Each row of a before or after table is a point. One or more steps were done to the points. Then noise was added and the rows were shuffled. The steps act on columns, c1 being the first. Name the steps. A step turns or swaps two columns, mirrors them in a line or flattens them onto one, adds a multiple of one to another, or multiplies or shifts one. Angles are multiples of 10 degrees, from the lower column toward the higher: turns from -170 to 170, lines from 10 to 170 but not 90. Use the fewest steps. Two steps may share a column if one is a turn and the other turns, adds or multiplies; they go together, in the order done. Otherwise the lowest column goes first.
In the rows, 128 means zero.

Before (8 x 2):
[[130 102]
 [185 220]
 [ 46 130]
 [152 146]
 [117 120]
 [ 67 118]
 [117 117]
 [ 79 180]]
After (8 x 2):
[[131 141]
 [168 176]
 [198 118]
 [122  99]
 [111 146]
 [146  22]
 [130 145]
 [192 179]]
Steps: turn c1 and c2 by -140 degrees

Before (14 x 6):
[[ 92 150 127 157 117 112]
 [155  95 108 149 149 194]
 [103  99 111 152 152 121]
 [115 152 132 153 130 124]
 [110 148 152 147 134 130]
 [109 133 150 144 145 157]
 [ 90 160 131 119 130 141]
 [116 143 149 159 143 114]
 [115 155 151 136 134 120]
 [125 160 107 156 145 146]
 [ 98 144 114 157 150 111]
 [107  57 114 155  60 110]
 [ 97 156 124 132 130 139]
 [ 95 143 119 155 145 171]]
After (14 x 6):
[[166 112 133 131 127 142]
 [ 94 142  98 157 130 225]
 [163 118 120 165 126 145]
 [126 194  90 106  58   9]
 [174 114 142 124 136 144]
 [164 124 125 159 124 194]
 [169 120 135 145 101  97]
 [146 116 160 140 127 128]
 [145 137 149 151 130 181]
 [148 113 139 150 113 129]
 [148 123 158 147 121 139]
 [143 156 102 162 131 156]
 [141 126 153 161 118 137]
 [142  91 119 161 122 172]]
Steps: turn c2 and c3 by 20 degrees; turn c1 and c2 by -160 degrees; add 1.5 times c5 to c6; turn c4 and c5 by -40 degrees

Before (11 x 11):
[[108 104 144 151 115 144  94 108 143 107 113]
 [123 105  76 149 134 249 119 122  63 131 142]
 [131 104 137 123 110 137 126  95 143 116 152]
 [ 97 101 111 115 140 135 125 107 141 112 131]
 [118 116 147  97 142 182 128 131 109 121 134]
 [136 154 126 122 110 142  73 114 135 115 150]
 [165 149 121 156 182 169 117 121 125 228 129]
 [101 153 128 142 119 144 132  94 137 198 123]
 [105 149 140 134 135 156 137 112 107 104 150]
 [103 152 132 137 112 135 130 119  55 151 132]
 [103 105 119 142 112 160 114 137 139 125 158]]
After (11 x 11):
[[104 107 137 154 133 106 148 119 146 145 137]
 [105 139 139 154 115 132 141 108 108 126 157]
 [101 136  74 142 122  94 130 141 156  99 120]
 [ 98  54 107 142 109 117 129 131 150 117 126]
 [132 140 135 132 110  92 145 133 109 140 146]
 [140 137 136 132 113 109 109 117 151 135 184]
 [163 124  56 176 185 114 123 117 148  80 142]
 [121 111 122 141 145 107 129  69 115 140 135]
 [108 144 133 159 115 108  94 137 106 143 145]
 [ 96 137 150 117 141 104 130 126 104 127 132]
 [123  63 158 227 132  94 136  57 104  99 144]]
Steps: swap c2 and c9; turn c3 and c10 by 130 degrees; multiply c10 by 0.7; turn c4 and c6 by -40 degrees; turn c6 and c8 by -110 degrees; turn c7 and c11 by -50 degrees

Before (11 x 18):
[[121 124 113 158 104 139 157 169 180 176  98 165 159 146 118 121 127 132]
 [126 160  83 142 118 180 133  74  63  88 143 161 119  95 105 160 157 175]
 [ 85 128 135 163 136 118 117 175 142 123  93 169 163 185  99 113 124 116]
 [126 131  73 131 112 118 108 123 156 139 152 166 161 156 113  98 117  95]
 [145 165  59 169 111 146 129  80  55  99 112  92 109 112 137 118 119 145]
 [ 99 208  97 147 130 108 150  80  76  98  86 141 109  58  72 102 165 175]
 [ 99  89 111 155 102  99 147 145 141 120 123 166 176 143 123  82 115 157]
 [172  74 151  33 144 120  82  52 110 114 129 126  76  93 159 145  60 115]
 [164 102 144  67 145 143  41   7 141 133 108 161 104 128 172 143  85 176]
 [158 115 128 172 110 123 112 184 210 107 143 179 155 168 130  99  84 123]
 [116 119 129 161  68  97  98 161 153 134 108 181 135 148 123 116 165 130]]
After (11 x 18):
[[124 162 149  90 120 186 128 181  62 181 128 162 116  89 119 166 150  97]
 [ 86 118 157 133 134 113 116 134 140 124 125  66 156 190 108 111 127 146]
 [126 133 133  75 109 119 110 165 151 104 135 118 162 160 115  98 120 150]
 [147 160 166  54 114 147 128 124  54 154 131 186 111 121 131 119 117 123]
 [107  97 159 111  97  97 146 154 144 150 121  98 185 150 122  83 111 101]
 [117 127 155 109 108 137 159 139 175  87 138  74 161 148 114 116 127 100]
 [162  99  77 143 143 140  40 217 144 143 125 217 102 128 158 143  81  84]
 [109 204 144  89 132 106 154 161  79 170 120 160 112  59  85 106 165  95]
 [164 111 169 133 112 124 115 143 208 147 127  57 156 172 133 102  90 142]
 [114 116 161 135  68 106  97 156 149 119 125  75 133 146 123 119 162 122]
 [160  72  27 147 149 121  90 168 107 134 126 196  77  86 150 143  58 138]]
Steps: swap c3 and c4; turn c8 and c12 by -120 degrees; turn c10 and c18 by -160 degrees; multiply c11 by 0; multiply c15 by 0.7

Before (14 x 32):
[[ 78  80 128 155 106 168 160 113  93 140 141 149 189 147 130  97 168 191
  130 176  34  96 105 179 120 160 167 193 186  68 186 207]
 [ 90 172 111  62 144  67 150 138 197 187 183 148  66 106 104 127 139 147
  157 142 104 154  80  91 122 132 163 157  37 119 109  96]
 [ 68 118 141 146  86 177 172 151  88 128 170 131 135  84 154 103 164 185
   72 163  64  88 128 127  91 128  80 176  90 153 197 204]
 [ 99 211 159  79 121 115 157  80 195 227 105 150  55 107 132  85 134 129
  144 153 112 114 125 102 148 118 142 131 125  79 115 125]
 [120  87  65 132 128 170  94 177 151 146 189  60 140  11  78 139  88  77
  118 139 149 196 157  87 145  59  65 106 113 147 173 207]
 [ 21  51 144 167  83 149 191  77 119 160 121 127 186 159 146  78 155 192
  127 185  78  90 102 119  73 158 103 149 124  77 161 164]
 [ 57 106 140 138 108 182 121  55 100 123 168 118 167 112 103  91 186 191
   83 168  61  97 160 163  61 150 136 145 121  95 146 154]
 [134 158  63 162 112 105  89 148  70 145 178  39 117  95  93 201  68  93
  103 152 141 172 173  85 146  78  58  71 120 100 168 210]
 [ 40 127 150 109  70 138 164 114 115 204 133 158 158 135 124 135 157 173
   98 183 111 102  92 185 102 188 130 125 204 100 101 136]
 [ 98 192 119  69 180  75 175  96 190 168 160 123 101 122  97  93 147  74
  120 174 100 127  92  84 169 109 124 136  83 182  84 146]
 [108 178 166  82 160  97 166 133 193 194 158 135 149 113 166 124 124 118
  104 151  96  82 114  86 115 145 154 147 123  63  68  99]
 [117 185  91 106  84 144 105 179 118 161 112   9 179 124  44 181  75 109
   97  79 138 158 174  71 114 104  90  57 173 120 202 177]
 [122 150  74 209  95 168  79 159 103 125 157 105 159 102  60 170  68 114
  106  73 155 170 168  57 162  93  68  95 157 146 153 177]
 [ 82 152 167 113 133  84 162 146 154 178 125  86  71 104  89  90 113 114
  111 174 135  88 141 105 169 153 186 150  92 128 102 103]]
After (14 x 32):
[[ 48  50 147 123  84 147 194  76 113 161 117  67 186 156 147  76 151 137
  139 133  77  81 107 166 195 155 102 152 125  78 164  66]
 [ 75 124 149 158  69 136 171 112 116 204 133  91 164 131 123 133 157 168
  102 106 107 102  99 101 145 187 129 132 201 100 105  62]
 [ 97  84 127 108 101 162 161 112  87 139 141  71 187 145 130  94 168 158
  139  61  33  92 103 153 146 165 167 196 184  68 177  49]
 [ 26 107 142 148 111 182 119  60 102 125 172  62 179 117 108  89 189 131
   95 101  61  99 158 133 190 149 139 150 123  99 143  74]
 [120 180 168 170 162  93 172 129 198 194 154 134 149 111 164 132 119 132
  110 186  95  88 112 137 116 146 156 151 131  71  69 131]
 [ 92  88  67 119 131 173  93 179 144 149 189 165 141  10  81 138  88  49
  117 113 147 192 156 213 120  58  69 102 116 145 165 105]
 [ 78 154  72  42  95 164  77 163  99 127 155 140 158 105  59 176  67 101
  115 133 152 170 167 210 144  96  70  93 162 156 159 192]
 [ 73 147 159 128 130  87 162 147 153 172 131 134  77 106  94  81 111  83
  104 174 136  87 141 118  86 158 186 154  99 128 105 100]
 [103 200 161 157 121 118 155  84 189 226  96 131  53 106 134  85 135 151
  130 152 110 116 127 145  83 115 144 133 127  73 114 113]
 [ 70 117 137 131  87 175 177 151  84 123 170  73 149  77 156 113 165 137
   80  96  55  86 125 187 173 136  83 171  95 155 199  76]
 [ 86 159  62  89 111 103  89 149  67 146 180 147 126  91  93 196  67  33
  104 115 142 167 171 213 122  78  54  73 125 100 169  99]
 [137 194 116 159 179  77 171  96 188 174 163 177  97 121  97  93 142 121
  111 161 102 127  87 174  68 111 118 140  86 179  84  90]
 [141 170 108 183 138  61 143 138 192 184 187 113  60 105  98 123 134 152
  152 176 106 155  81 125  96 126 168 160  40 120 106 127]
 [ 73 187  93 153  81 146 107 179 117 160 112 128 187 120  45 180  75   6
  106 125 135 158 172 202 130 108  96  62 177 124 204 182]]
Steps: add -1 times c23 to c1; turn c4 and c25 by 150 degrees; turn c12 and c18 by 80 degrees; turn c13 and c19 by 10 degrees; turn c24 and c32 by -130 degrees; turn c20 and c32 by -70 degrees

Before (14 x 64):
[[145 143 146 120 166 140 106 150 116 143 129 101 126  89  94 111 112 167
  128 180 122 124 129 165 174 129 120  93 168 109 138 150 123 119 172 164
  133 147 169 175 156 100 199  92 144 131 134 121 161 105 160  54 133 162
  108 141 133 152 154  97 154  74 126 106]
 [ 95 157 150  84 169 107 126 151 128 146 154 169 101 109 103 121  83 158
  145 117 141 128 146 129 116 128 113 145 170 104 118  77 186 133 135 116
  150 109 183 139  89  91 111 127 129  74  96 150 150 135 140 133 125 153
  146 112 143 113  81 209 127 122 113 172]
 [146 105 140 109 147 119 116 180 118 143  90 113 146 136 132 120 129 165
  178 172 110  97 112 177 177 142 141  79 120  82 126 132 118 135 121 145
  158 137 167 169 133  89 215  49 159 109 106 131 144 132 149  75 117 157
   89 133 126 131 113 113 179  77 145 144]
 [141 150 183 134 147 128 112 162 117 129  65  83 157 140 103 127 130 148
  157 175 142 132 143 183 144 160 166 111 143 128 123 145 141 150 194 155
  117 127 153 156 150 117 204  53 135 113 148 131 140 138 148  69 146 137
  115 134 127 137 126 133 174 107 123 141]
 [106 157 113  68 177 122 132 119 126 128 170 146 145 140 134 131 124 148
  149 134 153 122 129 107  75 101 112 119 161 112 113 111 158 129 101 102
  145 112 159 100 145 116 140 107 119 106 126 167 136 110 131 143 126 159
  150 105 111 123 131 209 146 102 116 148]
 [120 124 153 109 190 127 151 135 129 123 132 141 144 117 116  90 121 161
  132 165 126 120 129 120 116 135 129 118 177 114 156 130 147 116 102 131
  153  98 159  97 106  95 118 148 149 113  91 152 126 125 167 118 147 129
  144  93 131 126  86 249 122 106 112 172]
 [128 109 145 108 188  81 148 154 151 150 153 143 132 113 130 102  89 165
  121 131 140 139 136 113 114 133 111 101 150 141 131 104 168 126 143 129
  100 122 204  90  84 150 139 102 141 125 125 142 149 116 150 160 129 158
  124  99 114 114 100 191 127  91 132 158]
 [161 126 151  83 194 115 119 155 122 124 171 170 159 102 140  79  98 168
  162  91 136 142 166 127 118 118 121 143 157 119 113 119 164 128 132  95
  121 129 153  92 122 122 115 147 126 120 129 134 117 113 119 110 153 170
  145 105 137 109  77 189 124 105 153 166]
 [ 82 165 121 114 112 105 141 111 131 146 153 154  97 161 165 138  89 136
  155  93  99 141 120 148 137 112 130 115 118 130 158 120 123 129 125 156
  140 149  77 126 144 168 123 135 111 174 102 141  71 157  66 119 141  89
   76 123 160 150 161 111 103 128 118  93]
 [ 95 173  95 140 132 101 129  99 110 118 137 134 120 112 148 155  88 109
   92 100 108 169 156 139 129 125 106 131 119 142 168 149 116 159  85  99
  150 126  36 143  95 163 126  92 127 174  96 163  92 142  74 118 134 106
   84 141 155 147 142  87 121 136 122 133]
 [117 159 118 119  92 121  75 102 101 143 127 118  68 139 153 141  87 105
  127 100 115 156 163 151 151 124 108 118 115 151 151 157 105 134 107 111
  149 135  86 132 117 155  97 121 121 170 104 147  84 147  54 129 125 105
   62 136  99 193 154 145 141 110 131 123]
 [ 96 187  82 128  83 106  92 116 136 125 149 123 106 100 176 136  57 109
  104 113 116 151 133 150 119 149 159 124  83 159 155 139  93 113 109 121
  154 162  75 129 125 138 121 145 102 180 103 187 102 165  62 121 155 111
   84 111 133 137 135 108 144 113 104 131]
 [ 99 173  97 136 113 116 100  99 137 133 138 123  98 163 133 124  75 101
   93  81  89 163 147 125 110 104 156 134 136 131 132 123  68 110  87 117
  144 151  95 134 104 152 130 104  86 163 111 110  81 164  84 112 160 102
   88 123 136 170 130 100 123 106 131 136]
 [113 185 104 139  96 113  87 135 120 144 161 125  99 109 168 154 102  85
  122 112  90 134 106 164 136 101 116 158 135 145 188 116 113 128 102 109
  141 142  79  93 118 145  91  88  89 168 106 137  67 173  89 143 160 129
   83 115 135 144 157 109 103 122 136 119]]
After (14 x 64):
[[ 99 172  96 136 113 115  92 100 136 132 139 124  98 163 133 123  74 102
   94  83  88 164 147 126 111 105 156 132 132 132 134 123  66 110  74 135
  122 150  94 133 103 152 131 104  85 163 111 110  82 164  84 112 160 102
   90 123 136 170 130 101 123 105 130 136]
 [147 105 140 109 148 120  89 182 119 144  89 112 147 135 131 119 129 166
  178 171 110  97 112 176 176 143 145  81 144  82 125 134 173 135 118 135
  162 138 169 167 134  90 215  48 161 108 107 130 144 134 151  75 118 156
   88 133 126 132 114 114 179  76 140 143]
 [ 95 155 152  85 170 106 176 150 129 146 154 169 100 109 104 121  84 158
  146 118 142 128 145 129 116 129 114 146 178 105 116  77 159 134 138 117
  122 110 185 141  90  91 111 127 129  74  96 151 150 135 138 133 124 152
  146 113 144 112  82 208 127 122 119 171]
 [160 127 152  84 194 114 157 154 122 124 171 171 161 102 140  81  97 167
  162  91 137 142 166 125 117 117 122 145 147 118 113 119 151 129 133 102
  104 129 153  91 122 121 117 147 125 120 127 135 116 113 119 110 153 169
  144 106 139 110  78 188 123 105 146 165]
 [141 149 183 134 147 128 128 161 117 128  66  82 158 140 103 128 130 146
  158 175 141 133 142 182 144 159 166 111 148 128 123 147 157 150 213 132
  127 127 152 156 149 117 204  54 134 112 149 130 140 138 148  69 146 138
  116 135 127 136 125 132 176 108 126 142]
 [122 125 152 109 190 126 140 134 130 122 132 140 144 116 115  90 122 161
  131 164 124 121 128 122 117 134 128 118 174 115 155 131 145 115  95 125
  105  98 158  96 106  95 118 147 147 115  91 152 124 124 166 120 146 130
  145  94 130 125  86 250 122 106 117 174]
 [106 157 115  68 178 123 162 121 124 127 170 146 145 141 133 131 122 149
  149 133 155 121 129 108  75 102 114 120 165 112 112 111 128 130  94 120
  121 111 158 101 146 115 140 107 117 106 125 168 136 111 131 144 127 159
  149 105 110 124 129 207 146 102 119 147]
 [ 95 174  96 140 132 100 121 100 110 119 138 134 122 111 150 155  90 108
   91 101 109 168 155 139 129 125 107 132 156 140 169 149 121 161  71 100
  175 126  36 142  97 163 125  92 127 175  98 163  92 142  74 117 134 106
   82 140 155 147 143  86 120 136 123 132]
 [ 82 166 119 114 111 104 142 110 132 147 152 155  96 160 164 138  90 135
  156  92  99 140 121 147 137 112 130 115 129 131 158 120  92 129 126 167
  145 149  77 126 144 168 124 136 113 174 102 141  72 157  66 118 140  89
   75 124 158 149 160 111 104 128 119  92]
 [145 141 146 119 166 139  99 151 117 143 127 102 124  88  94 113 112 169
  127 178 123 122 128 164 174 130 120  94 155 108 138 151 165 119 185 162
   99 146 171 174 157  99 199  91 143 131 134 122 161 105 159  55 135 160
  109 139 133 152 156  96 155  75 126 105]
 [119 158 118 119  91 120  87 101 101 144 126 118  68 138 154 143  88 104
  128 100 114 155 164 151 151 123 109 118 136 149 152 156 152 134 100 113
  158 134  86 132 117 155  98 122 120 171 104 148  84 147  53 129 124 104
   61 136  98 193 155 144 140 111 132 124]
 [114 185 104 139  96 112 125 134 122 142 161 126  99 109 169 154 103  86
  122 112  92 135 107 164 138 101 117 156 141 145 189 116 105 127  93 128
  134 141  77  93 116 146  90  89  88 167 105 137  66 172  89 143 160 129
   83 116 133 146 157 108 104 123 133 119]
 [127 110 146 107 189  82 164 153 153 150 153 144 134 114 130 102  88 166
  121 132 141 140 137 114 116 134 110 101 126 142 131 103 148 126 148 125
   92 121 204  89  83 151 140 101 140 124 124 141 151 118 151 159 128 158
  124  98 115 116 101 193 127  89 130 159]
 [ 96 187  82 130  82 105  99 116 138 124 149 121 105 101 175 135  56 110
  104 113 116 152 133 152 119 150 159 124 100 159 154 139 108 113 104 105
  164 165  77 130 126 139 120 144 101 180 103 187 103 164  62 122 154 112
   84 111 133 136 134 108 143 113 111 131]]
Steps: add -1.5 times c45 to c7; turn c7 and c33 by -60 degrees; add -0.7 times c26 to c36; add 1 times c34 to c37; turn c29 and c37 by -40 degrees; multiply c35 by 1.3; multiply c63 by 0.7
